Each row of a before or after table is a point. The points were changed in one or more steps. Then noise was added and the rows were shuffled. The steps act on columns, c1 being the first. What was done? A step turns or swaps two columns, mirrors them in a line or flattens them onto one, adds a multiple of one to another, or multiplies or shifts one. Angles are multiples of 10 degrees, from the lower column toward the higher: turns from -170 to 170, lines from 10 to 170 but not 90. Use the fewest steps. Two steps may share a column if one is a turn and the other turns, adds or multiplies; they go together, in the order done. Otherwise the lowest column goes first.
In the rows, 128 means zero.

Before (14 x 3)
[[128 158 150]
 [129  88 161]
 [164  89 159]
 [113 141 147]
 [134 114 148]
 [166 152 116]
 [157  99  71]
 [159 169  74]
 [162  88 161]
 [146 121  97]
 [115  95 152]
 [149 151 155]
 [162  92 106]
 [162 121 160]]
After (14 x 3)
[[113 122 151]
 [ 90  95 107]
 [ 88  92 158]
 [171  94  72]
 [123  96 158]
 [157 127 148]
 [120 110  99]
 [152  92 117]
 [141 141 148]
 [149 108 155]
 [ 87  94 161]
 [ 99 100  71]
 [ 95 142 152]
 [ 88 124 161]]
Steps: turn c1 and c2 by -90 degrees

Before (13 x 6)
[[134 119  86 136 136 140]
 [ 85 110 135  99 106  97]
 [180 126 144 137 144  89]
 [102 122 143 102  81  84]
 [124 154 100 129 130 115]
 [111 128  80  98 126 117]
 [148  79 178 175 159  86]
 [118 145  98 135 120 162]
 [ 71  87 138 108 119 105]
 [110 120  96  92 102 103]
 [112  82 181  93 107 105]
 [ 57  91 174  95 147 134]
 [107 157  85 118 145 150]]
After (13 x 6)
[[ 72  91 173  96 147 169]
 [118 155 100 129 130 117]
 [ 68  88 138 108 118 137]
 [103  82 181  94 108 116]
 [122 156  85 118 145 158]
 [ 75 108 134  98 106 122]
 [153 125 144 137 144  68]
 [107 128  79  98 126 128]
 [101 119  96  92 102 115]
 [126  78 179 175 160  82]
 [136 144  99 136 119 163]
 [ 84 121 143 102  81 103]
 [140 119  85 136 136 135]]
Steps: turn c1 and c6 by -30 degrees

Before (9 x 11)
[[113 122 134 127 131 136 141 124 142 131 249]
 [106 142 145 133 109 121 133 117 167 138 108]
 [117 164 117 113  95 141 139 127 162 107 113]
 [105 115 142 110 123 126 140 123 137 116  93]
 [111 120 126 138 123 129 109 142 127 136  89]
 [109 129 140 148 139 149 148 128 137 130  94]
 [108 155 138 114 140 120 130 147 146 128 102]
 [142 119 145 132 126 114 127 176 159 112 106]
 [152 128 125 113 136 124 127 141 159 135  96]]
After (9 x 11)
[[111 122 126 119 123 120 109 141 124 131  90]
 [142 119 145 140 126 141 127 176  99 111 106]
 [113 121 135 134 131 126 142 125 117 137 249]
 [105 141 146 142 109 118 134 117  92 123 107]
 [104 115 141 148 123 139 139 123 128 124  93]
 [109 129 141 116 139 130 148 128 110 150  93]
 [117 165 117 159  95 151 139 127 105 136 114]
 [152 129 125 157 135 121 127 140 107 125  96]
 [108 156 137 148 139 126 129 147 120 121 103]]
Steps: turn c4 and c9 by -150 degrees; turn c6 and c10 by 80 degrees

Before (10 x 18)
[[119 112 147 100 137 167 109 113 111 152 102 168 149 106 193 126  65 128]
 [125 174 143 119  83 128 175 169  94 187 153 169 163 139  88 133 127 121]
 [ 72 100 146 148  87 141 108  93 140 101 144  95  90  75  87 138 109 117]
 [160 175 105 105 113 196 108 169  98 115 100 126 141 116 152 111 159 164]
 [ 72 125 105 132 120  86  97  94 122 197 137 125 129 147 144 129 123 156]
 [169 147 138 120 156 133 107 112 131 126 158 144 140 162 157  89  82 149]
 [140 136 158 149 154 146 131  98 159  89 135 141  75 104 187 122 187 112]
 [ 91 135 101 138 149 142 178  91 159 135 139 118 138 162 108 160 135 163]
 [182 155 141 152 173 140 139  86 170 108  94  76  95 132 134 151 156 136]
 [133 140  81 117 115 128  62  96  92 163 163 171 112 142 161 123 144 123]]
After (10 x 18)
[[139 137 156 147 151 142 130  98 157  90 176 142  75 104 187 125 188 112]
 [ 74  99 148 148  88 143 107  94 141 102 187  96  92  74  87 139 110 118]
 [ 73 126 103 134 122  87  97  93 120 197 177 124 132 146 143 132 123 158]
 [125 172 145 120  83 128 176 170  97 189 193 170 163 139  87 133 125 121]
 [120 111 144 101 137 171 108 113 112 153 143 169 151 106 193 127  66 129]
 [181 155 142 152 175 141 137  88 172 110 133  78  95 132 132 153 158 138]
 [160 174 103 104 113 196 107 168  96 117 140 126 140 116 151 111 157 163]
 [169 144 137 120 157 133 106 113 131 124 196 145 142 162 155  89  83 149]
 [ 92 137 101 137 149 141 177  89 162 135 177 119 137 164 107 158 140 163]
 [134 141  81 117 115 129  64  95  90 164 205 169 115 143 160 124 143 123]]
Steps: shift c11 by 40

Before (9 x 32)
[[ 55 146 109 125 110 118 140 145 127  83 101 156  82 113  88 148 125  71
  128  70 110 162 110 166 117 133 102 147  87 176 106 190]
 [140  78 114 122 130 116 105 124 118 141  97 142 143 136 105 185 147 167
   95 120 126  78 143 144 139 115 123 101 121 131 158  90]
 [107 153  79  72 137 137 176 139 157 132 147 114 144  85 130 121 115  92
  116 106 108 147 126 192 145 118  80 148 106  91 105  91]
 [135 123 100 131 127 137 144 161 140  98 114  95 115  99 114 124 145 105
   81  99 115  89 114 123  96 159 184 113 186 181 177 190]
 [ 98 124 140 101 113 137 106  78 175 140  66 124  94 116 107 127 156 139
  118 165 122  91 123 156 178 136 139 149  91 182 137 139]
 [104 121  53 121 109 124 193  75 126 131 148 158  72 148 110  95 209  79
  117 166 139 151 166 176 138  98 146 133 137  89  91 144]
 [139  99 137 133 130 137 134 119 180 137 139 145 141  72  85 148 170 114
  140 100 143  80  90 108 107 132 105 110 122 181 195 146]
 [105 103 148 114 127 100 136  85 149  93 116 194 125 167 157 152 112 158
  137  92 137 139 158 131 130 149 168 136 121  91 116 113]
 [ 89 154 114  87 126 124 175 106 191 166  97 126 171 138 162 166 125 133
   50 140 118 143 117  96 112  91 106 100  93 123 154 109]]
After (9 x 32)
[[122 103 148 115 128 101 136  84 149 111 102 193 164 170 156 153 111 159
  135  92 138 140 159 128 131 151 166 134 118  92 127 113]
 [ 99 156  79  73 137 136 177 140 158 142 124 114 129  88 129 121 113  91
  116 105 110 147 125 192 144 119  80 147 106  91 129  92]
 [160  78 114 122 129 117 107 123 118 147 118 144 117 137 105 183 148 167
   95 121 126  79 143 145 140 114 121 102 121 132 130  91]
 [ 98 121  53 121 109 124 192  75 125  76 121 157 107 150 108  97 211  79
  117 167 138 150 167 175 136  97 147 135 138  90 127 144]
 [127 156 114  87 126 126 175 105 189 182  78 126 106 140 162 165 125 131
   47 142 116 144 116  96 112  92 105  99  92 122 127 109]
 [157 122 139 101 112 136 105  78 174 102  66 126 102 115 109 126 155 139
  119 162 123  89 125 157 179 135 140 148  88 180 127 139]
 [142 123  98 130 127 135 146 160 139 104 123  93 151 101 116 123 145 105
   80  99 115  91 113 124  96 158 183 111 185 180 127 189]
 [101 146 108 125 109 119 139 146 127  69  53 157 153 115  88 147 125  73
  129  71 112 162 109 166 117 133 102 148  86 178 128 190]
 [127  99 137 133 129 138 137 119 180 141 143 144 126  73  86 149 170 112
  140 100 144  77  92 106 106 131 107 110 121 180 130 146]]
Steps: turn c1 and c11 by 50 degrees; turn c10 and c13 by -70 degrees; multiply c31 by 0

Before (8 x 64)
[[130 145 163 154 115 141 140 118 122 151 114 133 138  94 134 130 104 117
  120 145 123 138 132  96 125 126 124 136 136 118 129 148  53 114 109 112
  131 104 123 154 125 105 127 142 133 124 129 126 119 113 119 138 132 143
  116 112 120 152 142 146 120 124 146 131]
 [143 104 123 138 125 103 122 104 131 105 108 125 137 105 156 143 141 131
  138 135 125 147 123 145 125 131 116 129 134 156 131 112 138  88 141 178
  140 117 114 137 111 104 132 124 127 110 129 104 131 178 108 128 118 138
  128 107 115 129 141 162 145 108 139 138]
 [125 141 133 107 131 134 110 109 132 114 185 128 137 100 111 131 135 113
  137 123 147 148 138 156 107 131 138 130 133 128 113 134 152 128 148 105
  139 102 116 154 124 104 134 142 123 127 126 158 143 125 160 135 109 143
  124 114 166 127 107 151 128 147 148 124]
 [132 145 142 139 138 141 125 125 135 141 123 141 104 126 130 138  96 113
  127 126 117 126 131 107 113 122 143 144 119 135 135 134 133 112 136 125
  111 115 121  96 111 128 108 105 147 121  81 136 182 112 133 142 103 142
  131 110 116 128 132 136 105 112 149 128]
 [138 136 119 158 110 141 183 126 112 141 146 147 137 127 111 129 170 140
  123 145 161  97 129 128 124 119 122 142 126 122 113 147 139 129  81 101
  146 114 118 103 131 173 123 120 139 130 137 112 145 105 130 144 135 142
  131 147 111 125 126 160 139 135  78 137]
 [142 146 187 129 138 137 126 112 125 148 134 133 128 129 112 161  96 121
  125 149 122 150 139 106 125 111 121 137 108 128 127 117 152 130 147 201
  101 119 143 109 139 107 126 133 129 125 114 134 119 139 112 134 127 134
  171 125 140 130 134 135 144 149  93 169]
 [112 146 125  95 137 142 165 122 115 100 115 136 137 126 117 140  85 159
  128 124 138 152 148 109 114  94  99 130 133 147 125   7 153 102 124 102
  123 107 116 123 132 142 125 144 140 113 130 104 123 132 109 114 138 109
  133 150 110 136 142 120 150 141 115 153]
 [ 86 133 122 150 126  91 131 120 132 143 129 127 122 122 114 125 164 113
  129 132 127 100 142 106 120 138 129 135 130 161 116 135 133 124 134 181
  136  99 123 122 137 123 128 113 146 122 120 121 141 105 125 143 122 124
  133 124 122 140 139 141 146 128 150 138]]
After (8 x 64)
[[133 149 141 140 137 143 122 125 134 143 122 140 101 125 145 135  97 143
  127 123 123 124 132 112 111 124 144 142 121 131 133 131 134 110 139 125
  111 115 119  97 110 127 100 105 148 119  80 134 182 107 131 142 102 141
  134 136 118 129 134 138 103 115 144 125]
 [130 146 164 155 115 137 140 118 122 150 112 137 139  93 157 131 102 134
  118 146 118 137 131 108 124 124 125 138 136 143 126 147  56 112 107 114
  131 106 121 154 125 107 116 140 132 126 128 129 120 114 120 140 134 140
  115 124 118 152 142 144 116 121 145 128]
 [ 85 135 122 151 124  89 131 117 130 143 134 128 122 123 140 125 164 159
  129 131 125  98 144 105 120 136 126 133 133 107 119 135 133 127 133 182
  139 101 122 123 139 120 127 113 149 123 120 120 140 105 126 145 123 124
  133 126 124 139 136 140 146 126 147 137]
 [137 138 116 157 110 142 184 126 112 142 147 148 138 126 119 129 168 114
  124 146 156  96 131 120 119 116 121 144 127 130 118 147 141 131  83  98
  147 114 120 104 132 175 134 120 140 131 139 115 140 105 132 143 134 139
  134 107 109 125 124 159 140 134  76 137]
 [145 108 123 140 124 100 123 102 135 103 106 125 136 105 127 139 143 140
  138 135 112 144 123 157 127 132 113 130 134 104 133 113 138  90 139 178
  137 119 116 140 108 104 116 123 130 108 131 103 130 180 109 127 120 136
  130 122 117 129 143 159 148 106 140 141]
 [110 147 127  94 134 142 162 122 113 103 118 136 136 127 139 139  81 113
  124 126 148 152 150 108 113  93 103 130 132  96 125   8 152 100 123 103
  124 105 117 125 129 144 143 143 142 112 130 105 126 130 110 114 141 112
  133 127 113 133 141 119 154 142 116 153]
 [145 143 187 128 136 137 131 111 126 148 133 131 129 128 141 161  94 133
  125 151 124 150 138 105 124 112 120 138 105 133 128 117 150 130 145 199
  103 118 144 104 140 105 127 133 129 122 115 135 117 141 112 133 124 135
  169 132 141 130 132 135 139 148  94 169]
 [123 141 130 103 130 134 107 110 135 115 183 130 136 101 100 133 136 139
  138 122 122 147 139 139 106 131 137 134 134 136 113 135 152 132 149 103
  143 103 116 153 123 107 125 137 122 126 123 160 143 125 161 140 109 145
  120 103 164 128 106 152 128 147 150 122]]
Steps: multiply c15 by 0.7; turn c15 and c24 by 50 degrees; turn c18 and c30 by -150 degrees; turn c43 and c56 by -40 degrees; turn c21 and c56 by -60 degrees
